Rows are points. Examples show where two turns around zero, p and q, send a point. Where does a point land after both, in the order given? Backwards means that the second turn is done in reverse. Each puzzle has new turns, and all numbers are rounded.

Turn p:
[-7 34 -5] => [-1 35 -3]
[-24 -17 -10] => [-22 -13 -18]
[ -1 -51  42] => [-19 -53  35]
[11 10  2] => [11  8  6]
[ 21  24 -29] => [ 31  23 -19]
Turn q:
[33  3 20] => [32  5 22]
[-1 -4 35] => [-3 -3 35]
[-43  26  12] => [-45  24   9]
[ 15  -7 -36] => [ 17  -7 -35]
[ 26 -28 -29] => [ 29 -27 -27]
[-30  10  -2] => [-30   8  -4]
Where do these land?
q, then p: [ 18 -23 -30] => [ 25 -23 -24]
q, then p: [ 28  10 -16] => [32  8 -5]
p, then q: [ 7  2 23] => [-1  0 24]
q, then p: [-53  10  23] => [-57  14   4]

Turn p:
[-10  13  27  -4  12   2] => [-8 14 26 -9 10 -5]
[-21  26  -7  -4 -35 -12] => [-15  28  -9  -4 -38  -3]
[ 16  17 -46  -2 -37 -39] => [ 20  10 -50   1 -45 -24]
[-17  23 -41  19   8  -8] => [-10  28 -39  21   6  -9]
[16  5  9 25 15  7] => [18  4 13 22 17 -2]
[ 32 -23  -1 -35 -30  31] => [ 26 -30  -1 -29 -20  43]
[ -9 -26  31 -37  44   4] => [-18 -26  26 -39  42  -4]
[ -7 -35  27  39  23  16] => [-13 -28  33  39  28   5]
Turn q:
[-10  -5  -6  -2 -67 -35] => [ 10  -9 -12  -3 -61 -43]
[ 10 -21 -15   3  21 -28] => [  6 -25  -3   4  27 -24]
[ 15 -20 -19  18   1  28] => [  6 -19 -24  19   5  27]
[ -1  26 -29  17   6 -30] => [  0  22 -24  12  15 -36]
[18 35 31 12 29 26] => [16 40 21  6 25 34]
[ 11 -15 -23 -13  32  33] => [-11 -18 -19 -10  33  33]
[  4 -25   2   2 -31  44] => [  2 -22 -11   5 -34  42]
[ 12  17  16 -29   2 -23] => [ 15  13  17 -33   4 -17]
[-58   6  42  -9   8 -14] => [-43  15  55  -1 -14 -15]
Where do these land?
q, then p: [ -9  14  -5 -33  -9   6] => [-12  10  -9 -31 -11   8]
p, then q: [ 45 -27  17 -40   4  13] => [ 24 -43  11 -38  10  28]
p, then q backwards: [ -7 -30 -19  56  31  40] => [  2 -25 -14  58  46  26]
p, then q backwards: [17  6 -7 35 47  1] => [ 22   6  -9  35  39 -21]
p, then q: [ -4   5   2 -19 -37 -26] => [  4  -4  -9 -20 -40 -18]
p, then q: [ -1  36 -13  22 -15  -6] => [ 15  35 -20  12  -9 -11]
p, then q backwards: [-12 -18  38  -1   5  11] => [-18 -20  29  -9  19   0]
p, then q: [-29  13 -13 -20 -26 -38] => [-19   8 -17 -19 -34 -38]

Turn p:
[ -4 -17  11  26  34 -22  15 -16   0] => [ -7 -15  19  27  29 -12  13 -26  -1]
[ 10 -20  27 -42  -8  39   1  23  13] => [ 30 -33  11 -32 -12  22  -1  39  -2]
[ 10 -28 -47  31 -31   8  23 -32  26] => [-13 -22 -43  13 -31   8  25 -41  35]
[-42   2  16 -20  10  39 -31   3  24] => [-30 -13  30 -28   2  38 -23  27  12]
[ -5  13 -38   2 -11  -5  40  15   7] => [-13  13 -36   8  -4  -3  42  13   6]
[ 19  20 -18  -2  12 -11  14  -4 -18] => [ 12  25 -16  -1  16  -6  16 -13 -12]
[  6  31  -1  -1   5 -40 -58 -37   4] => [-14  36  11 -23  14 -34 -49 -35  15]
[ 13  28  61   7  -2   5  -5   6 -18] => [ 37  25  50  13  -7   0 -14  13  -7]
[-29 -20 -11  -1  -2 -56  23 -25 -23] => [-36  -8   3   8  -4 -49  25 -29 -30]
[ -6  -6  -3  25  23  42 -28  -4 -21] => [ -4  -1   4  15  11  51 -29 -15 -14]
[ 27  -1   2 -25 -29   0   8  69   7] => [ 36  -6 -32   0 -13 -15  -2  66  -2]
Turn q:
[ 22 -15  19 -19 -18   4  -9   6   8] => [ 27 -19  11  -7  -9  -2 -12   5  21]
[ 43  28 -41 -24  36  23  20 -63   9] => [ 35  50 -30 -16  32  28  46 -42  25]
[ 22  31 -29  15   8 -61  16 -30  36] => [ -9  44 -15  27   9 -53  21 -41  29]
[-29 -16  19   8 -40   0  -8  11 -35] => [-18 -32  17  -6 -44   6 -13   4 -27]
[  0 -30   5  -7  34   3 -15   6 -33] => [  7 -35  -8 -20  29   2   5   2 -30]
[ 30  19  -2  57  11 -55  32 -56  52] => [-13  30   7  74  19 -37  39 -56  39]
[ 10  16  14  12  11  25  -7  25 -18] => [ 22   6  10   9   7  14 -10  22 -30]
[-25  25   9 -40 -24  11 -21  26 -20] => [  0  14  18 -47 -27   3 -32  21 -16]
[-36 -15  28  -7   3   5  -2  19  10] => [-28 -20  24  -9   7   5 -14  27   4]
[-16 -22   1  -3 -17   7  25  44 -15] => [-10 -22  -6  -3 -26  -3   7  49 -10]
[-18  -8  -4   1   7  27  -4  -5  -3] => [-11  -5  -5  -6   7  30  -3   4  -5]
[ -4 -11 -21   8 -11  11 -27  15   8] => [ -3  -7 -26   5  -5   7 -33   4   0]
Where do these land?
q, then p: [-40 -15  32  18  17 -33 -24  17  44] => [-46 -24  39  22  30 -18 -37  10   3]
p, then q: [  4  25  -8 -21 -24 -36  -7  -6 -27] => [  1  27   6 -24 -24 -36   1 -20 -16]
p, then q: [ 23 -43  12   5 -51 -15  14 -22  -5] => [  8 -33  -9  15 -48 -18  11 -35  27]
q, then p: [-22  -5  26  13  -8  38 -12 -14 -12] => [  8 -16  24   0 -19  42 -15   2 -12]
q, then p: [  5 -48 -18 -27  27   7  40 -17 -19] => [  1 -39 -27 -14  13   9  60   7  -9]
q, then p: [ 17  16  -2  30  19  -9 -39  -7   4] => [  0  19   6  10  23   3 -26 -42  -4]
q, then p: [-15  16 -23  21 -12  14  28  25  -8] => [-11  27 -20  25 -21  11   7  25 -12]
q, then p: [ 23  30 -12 -38  10  31  27  36   6] => [ 38  30 -27 -10  18   1   9  50   9]
q, then p: [ -8  -5 -17  -4  -3 -11  40 -17  31] => [-26   2  -1   6  -1  -3  36  14  34]
q, then p: [-28 -25  -6   8  -1  27 -71   2  -9] => [-19 -24  -7 -26   2  36 -58 -21 -26]
q, then p: [ 42  54  18  -6  28 -13   3   4  -4] => [ 46  44  19   6  31 -24   6  -8   1]

Turn p:
[ 23  15 -10  14  -6  -5 -13  48  13  28  -8   0] => [ 19   0  -8   3  -8   6 -14  50   3  33  -3 -16]
[-18  18  13   0  13 -64   8 -12  -6  -3  19   1] => [-11  16 -13   7  17 -64  14   3   8  -8  20   2]
[  7   5 -23 -11   8  10  26 -17  15   1 -23 -13] => [ 17  15  -8  -1  10  23  25 -14  19  -5 -18  -7]
[-18 -15  11  47   2 -11   1  13 -12 -15 -32  31] => [-14 -17  -2  46  17 -12 -14  14 -21   0 -33  23]
[-12  -2 -27  -8   8  10  15 -21  -2  -6  26  20] => [ -7  -2 -25 -11   2  11   5 -20  16 -11  14  31]
[  0 -32  15  -2  10  17   4  -4 -15   7  19 -12] => [ -4 -30  10  -5   6  12   7 -17 -17  -2  23  -5]
[ 17  -6  13 -19   5  13 -40 -12  -9  11 -47  -2] => [ 22  14  30 -14  14   6 -30 -20 -22  17 -29 -16]
[ 61  13   4 -12 -30  11  11 -12   3  18 -11 -11] => [ 48  21  26  -1 -35  15  21  -4  -1  24   2  -4]
[-26  21   3 -16 -13 -12  22 -12   5  17  25  -4] => [-29  12  -7 -12  -7 -16  27  -7  24  12  18   1]
[-21  17   4  69   6   9 -64   7  -1 -21  21  -7] => [-30   3  -6  50  -9   1 -76  15  -5 -19  23 -15]
[-23  21 -23 -20   3   3  12  10 -16 -16  16 -11] => [-23  19 -31 -22  -3   7  14   5  -5 -18   7  -1]
[  4  21  10 -21  15  11  18 -15  14 -13  11   3] => [ -1  20  17 -15   8   8  17  -1  19 -19  12  13]
[  6 -76  10 -20 -21   6   1  27  11  -7 -15   5] => [ 14 -72  16 -23 -13   1   6  -2 -17  -3 -36  -4]
Turn q:
[ 27 -37 -25  -8  11  -8  21  16  12 -16  30 -10] => [ 23 -32  -9  -9  22   4  19   6  13 -32  34 -11]
[ 19  17  10 -16   7   3  14   9  -1  -7 -30  -4] => [ 25  21   2 -17  -3   3  18  11   1   7 -21   0]
[ 18  -2   2 -22   2   8 -33  14 -32 -17  -2  -2] => [ 18   3  -4 -26   1   2 -19  10 -43 -11  -1   5]
[-26  19  31 -32   5  29  -5 -13   4  32   7   5] => [-34  15  27 -25  -1  21 -11   4   2  40   3  14]
[  2  19 -19  14 -12  40 -10   7  27  -4  -5  -1] => [ -2  29 -23  14  -6  34 -17   9  13  -1   6 -16]
[ -4  -3  21  18  -6  10 -31 -21   4 -25 -26 -36] => [  5  15  21   4  -7   0 -34 -14  -7 -14 -33 -38]
[-19 -16  10  30   4 -25  17  29 -13  37  21   0] => [-23 -30   8  29  -4 -33  23  21  -7  18  22  -7]
[-19 -26  12  13  -1 -24   8  15  29  -8  33  13] => [-16 -25  16  18   7 -20  -5  20  30 -24  21   9]
[ 10   9 -16   9 -32 -10  15 -25  26  27 -25  16] => [  5   1 -29   8 -30  -4   3 -23  41  25 -10   4]
[-13  24 -39 -23  23 -19  -8   7 -30  26 -12  14] => [-16   9 -41 -14  26 -19  19  -8 -28  26  -6  23]
[ 25  -9  32  16  43  41 -34   3   5  11  -8   3] => [ 22 -12  22  11  24  37 -34  29 -17  30 -17 -15]
[  3  15  12  16 -16 -24  11 -15  -7 -29  35 -16] => [ 10  13  30  19  -7 -21   2 -27  -1 -28  25   6]
[-23  -9 -31 -15 -27 -22  34 -26 -24 -28 -18  17] => [-17  -6 -21 -12 -22  -8  35 -39   3 -38 -22  26]
Where do these land?
q, then p backwards: [  0  44  27   0 -10 -38   7 -29   2  29  35  40] => [ 10  14  25  14 -19 -13   4 -45  -5  28  23  61]
p, then q: [  1  -9  -2 -14  45  10 -19  -1  42  29  14 -29] => [  9  -2  24 -26  47  15 -21   8  20   2  23 -34]
q, then p: [41 -6  9  3 -1 25 22 22 14  7 24  1] => [ 14 -23  14  -6 -24  28  10  25   3   2  34   1]
q, then p: [-15 -33 -17  16  16 -27   6 -20  22 -11  10  -2] => [  8 -27   0  18  25 -11  -6 -15  20 -36 -10  -7]
p, then q: [ -1   1  -2  -3 -27  33  27 -10  12 -10   6  12] => [-14   2   3   3 -33  31   3   5  24  -5  -7  12]
p, then q backwards: [ 22  -5   3 -18 -24  -7 -26 -15 -26 -13 -12   2] => [ 15  14  15  -6 -22 -10 -20 -16 -32 -11 -12 -11]
q, then p: [-22  -1  12  17  -7   0  21 -15 -33 -37   1 -39] => [-23  23  24  28  -6 -12  29 -20 -25 -33  -3  -4]
q, then p: [-13   0  20   3  -7   4  -9  34  -2  -9  12 -19] => [-21   2   2  -5 -10 -15   1  27 -20 -11  11 -16]
q, then p backwards: [-15  29   2  -1  24  24 -24   8 -13  14  -7  35] => [-10  22  -6  17   5  19  -1  20 -29  12 -21  37]
p, then q: [ 21  -2  22  17 -24  -1  22  16   2   7 -33  25] => [ 12 -14   1  19 -34  -6  18  30  -2  27 -21   1]
p, then q: [-18 -39 -12 -41 -24   5  13   4 -44  -1  11  -1] => [-23 -28 -11 -42 -18   8  30 -38 -15 -10  -7  17]
q, then p: [ -2  14 -37  27   8  -7 -32   7  -3   4 -45 -15] => [ 20  32 -45  20  12   6 -10  -7  -9   6 -17 -34]
q, then p: [  1   7 -24  -6  31 -23  -8  -1  26 -10 -17 -10] => [ 27  17 -13  -2  37  -2  -3   8  18 -16  -6 -12]

Turn p:
[ 17  -7  10 -15  13   8  -3 -16 -11  15 -13   8 -15   8] => [ 22  -2   2 -23   4  17   6 -19  -6   7   1   9   5  11]
[-12 -13  13 -15 -14 -27  -9  -9   1 -19  10  11  -8 -15] => [-11 -15  15 -22 -12  -5 -14   7  -1 -12  -2   9 -24 -19]
[-10  20  15  -7 -10   0   8 -14 -16  10 -20 -14 -26 -21] => [ 19  21   8  -5  -9   9  22  -6  -7  -5 -28   4 -27  -3]
[-12   2   5  55  -7   9  17  19  42  -4 -18  -6 -21  61] => [-17 -22 -15  31 -11   0  26  25  52  -2 -15  12  23  58]
[-22  -5   5  -5  -1  -8  -4   2 -17  10 -28  19   8  -9] => [  3 -10 -10  -9   7   5  14  -4 -11 -14 -24  10   8 -27]
[ 44  20  10 -11   3   2   7   2  -8 -13  34  12  65 -13] => [ -4  29  35  -1  12 -24 -21  -8 -17 -20  48 -25  37 -18]
[ -7  -1  -1  10 -13  23 -32  23   7 -19   7  15 -12  25] => [ -7   0 -18   8  -7   7 -33  23   9  -5  -4  31  16  19]
[-13 -11 -11  60 -15   6  14 -19   2  11   4   8   2 -10] => [  1 -24  19  52 -16  10  23   9   8  13  -1  10   7 -14]
[-18  17 -16 -16   3   0  19 -13  -7 -10  -6  11 -25  24] => [ -6  -6 -20   1  -5  -4  17 -18 -14 -17   1  20 -21  26]
[-13   6   3  -9  -2  -9 -49 -18 -10  20  31  -6  41 -15] => [-31  16  23   2   1   2 -40 -29 -14  18 -13  -2  14 -38]
[  2 -13  13 -10   5   5   7 -16   3  18   3  10   4  -7] => [ -3  -4  12 -16  -3  19  13  -8  -8   8   9  -2   6  -8]
[  2  -6 -13  -1  25  16  15  25  47 -15 -23 -11 -22 -10] => [  5   7 -41  -4  11  13  16  24  41   4  20 -13 -19   9]
[ 22   4 -14 -17 -21 -28 -26   3   3  12  20  15  15 -15] => [ -4   7   7 -19 -18 -35 -23  -8  -7  19  12   7   9 -30]
[ -7 -18  -8 -20 -16  15  18  -7 -10   2 -20 -29  17 -15] => [ 12   0 -14   1 -16  15   5  -2 -20  -7 -11 -44  -5 -11]
[ -4  -3  -4 -16  17  -9   7  53 -13  -2  39 -15 -19 -15] => [-12  14  -6 -11  35 -22 -13  42 -24  23   5  -6 -26   9]
[ 32  10  -7  17  32  -5  12 -15 -15 -15 -20 -28  -5  27] => [ 34  -7   5  15  26 -11   3 -30  19  -7   1 -18  -3  37]
Turn q:
[ 15 -25 -22   8  -2  11  12   5 -16 -14  15   8 -14 -12] => [ 20 -30 -19   7   0 -11   4   9 -20  -2   9  -9  15   0]
[-18 -24 -15   0  -7 -16 -11  -1  -2 -19   2  23 -13 -23] => [  5 -18 -29  -7  15 -24 -15  -9   9 -12  17   7   7 -14]
[-15  14  13  13 -17  16  -4  -1 -16  48  -2  10  -3   7] => [-35   3   7  -3 -34  18  -1   5  -7  19  20  18  -3 -10]
[ -8  29 -15  10 -15  16   9  11 -18   1 -18  18  76  18] => [-32   8   2  14 -20  40  22   1  40 -16  -5  -2  53  24]
[-14  -4   3  12 -18  12  10 -64  -8  23   9   9   2 -21] => [  4  -2  13 -22 -34  -9  17 -37   0  17  43  -6  10 -18]
[-13 -12 -19 -31  21  15  -9  -2  28 -10 -19  -7 -19  19] => [ 23   1 -24 -17  20  29 -13 -17  -1  -2 -13   0 -31  13]
[ 63  12  11   4  38 -24  16 -18  31  -7  46  20 -15  18] => [ 47  23  29   9  48 -21  40  25 -17  40   6  13   0  11]
[-10  28  -5   8  -7   6  -2  11   0  51 -21  -4   0 -23] => [-39  22 -18   9 -31  11   0  -2   0  27  -4  -5  -7 -21]
[ -4   6   1 -31 -10 -11  18   2  -7 -12  -5 -18  -8   0] => [ -6  13  -3 -23   3 -11  -5  -3 -16 -18 -14 -16  -2  15]
[ -3   3  -6   9   1  -2 -53  14  -8 -13  -6  -1 -15   9] => [  8  -3  -3  19   4   4 -52  10  14   2   2  14  -6   1]
[-16  27  -3 -12  31   5   2   9   9   2 -17 -38  36  11] => [-21  16  16   9  11  34   0 -18  18   1 -36 -31  -7  12]
[ -9 -10  -4  16 -18 -16  -1   1  13 -10 -10 -19 -23   0] => [  1  -5  -9  10  -9 -28  -9 -10   2 -11  -1   3 -29  11]
[-14 -21 -10  -3  11 -28  23  13 -17 -18   9  -8 -17  -3] => [-12 -27  -9  -5  27 -29  -4  -8 -20  -9 -10  -7   1  11]
[-13 -16   5   0   8   4  18  12  12  -6  -2  16  39   8] => [-10 -16   0  -4  14  18  32  -1  23 -19  -9   6  10  -1]
[ 47  -6  42  -5   1 -12 -41   4   3   5 -15 -25  -3  13] => [ 29  15  39   0 -16  -9 -25  29   9   8 -40  20 -16 -11]
[ 17  -3  36  15  -6  14   8   0 -14 -12  -3  19 -20 -15] => [ 13   3  12  12 -10 -10   5   7 -30 -19   8  23  10 -28]
[ -5   2 -11 -13 -12  10   4   3  11 -11  37  -6  -4  -6] => [  6  -1  -4  -8  12  -1   4  18  -3  -9  26 -28  -8   6]
Where do these land?
p, then q: [ -6   1  20 -25   5 -16 -10   5  12  22 -11  -3  15   9] => [ -9  17  -5 -30   3  13  -1 -21  10  -7 -14 -16  -1  -1]
q, then p: [-10 -12  -9 -11   8 -23  18  -6  -7  10  37 -12  10  11] => [-23 -15   1 -27  19   7   9  -4  -9  11 -13 -24  -7  17]
p, then q: [ -9 -32  -3 -20  21  36 -20  14 -21   7   2   3  -1 -26] => [  8 -12 -14   9  -8  37 -24  13 -16  22  -6 -24  20 -25]
q, then p: [ 13 -29  31   8 -11   9  22 -22  12 -29  15 -29 -11   2] => [ 33 -17  38 -26  -3 -12  -4  17   2 -18   5 -11 -22  23]
q, then p: [ 37  27  33  32   8  11   7  -4   1 -18  -1  29   3   9] => [  9  13  38  20  16 -12  21  18   1 -26  19  17  32  -5]
p, then q: [-14  37 -17 -24  24   3   9  29  22 -14  -8  15 -11   1] => [ -8  14 -29   9  45   1  -1 -12  -8  11  20 -13   6  29]
q, then p backwards: [-33  10  -8  -9 -30  20  22  -4  31  -5   7   8   5   1] => [ -5  13  -1 -28  14  15  34 -12  31 -21 -10   7  -2  -1]
p, then q: [ 22  14  19  37  -2  13 -35  34   0  23 -30 -10   3  35] => [  0  25  -1  16  -3  30  28   1  53  12 -38  22   9  12]
p, then q: [  0 -21 -28  -8 -13 -16   5 -14  14 -13   0  22 -26  14] => [ 13 -27 -23 -27  -2 -21   2  14   1   2  22  12  -5  11]
q, then p: [ 23  26 -12  -1 -22   9  -1  13 -11  19 -23   2 -11  12] => [  1  13 -18  19 -19 -20   0   2 -15  -5 -19  18  27   4]
q, then p: [-27  -5  10  -4  16  -3   6 -24  -9  -3  18  -3 -20 -21] => [ -1  -2  28  -9  12  12 -12 -18 -15  11  -2  -5 -30 -12]
p, then q: [-14  -8   2  17  14 -26  57 -22 -34 -25   1  -2  14  -4] => [ 14 -40  31  12  15 -34   6 -21 -39 -25 -15   2  -4  -3]
q, then p: [-12   2 -21   2 -29 -36   0   8 -28 -11   9   4  11 -21] => [-41 -20  -7   2   2 -29 -19 -10  11  -3 -13 -19  -4 -18]
q, then p backwards: [ 15   4 -21  -3  -2   2 -49 -10  -5   6 -12  -8  12   9] => [ 24 -13   1  13 -10  15 -40   0  17  -3  -3 -21 -12   4]
q, then p backwards: [ 15 -14   3   8  12  18 -31   4  24  31  -5 -15  10 -30] => [ -7 -21 -11  16 -12  -6 -17  -7  19  10 -15 -19  -8 -47]
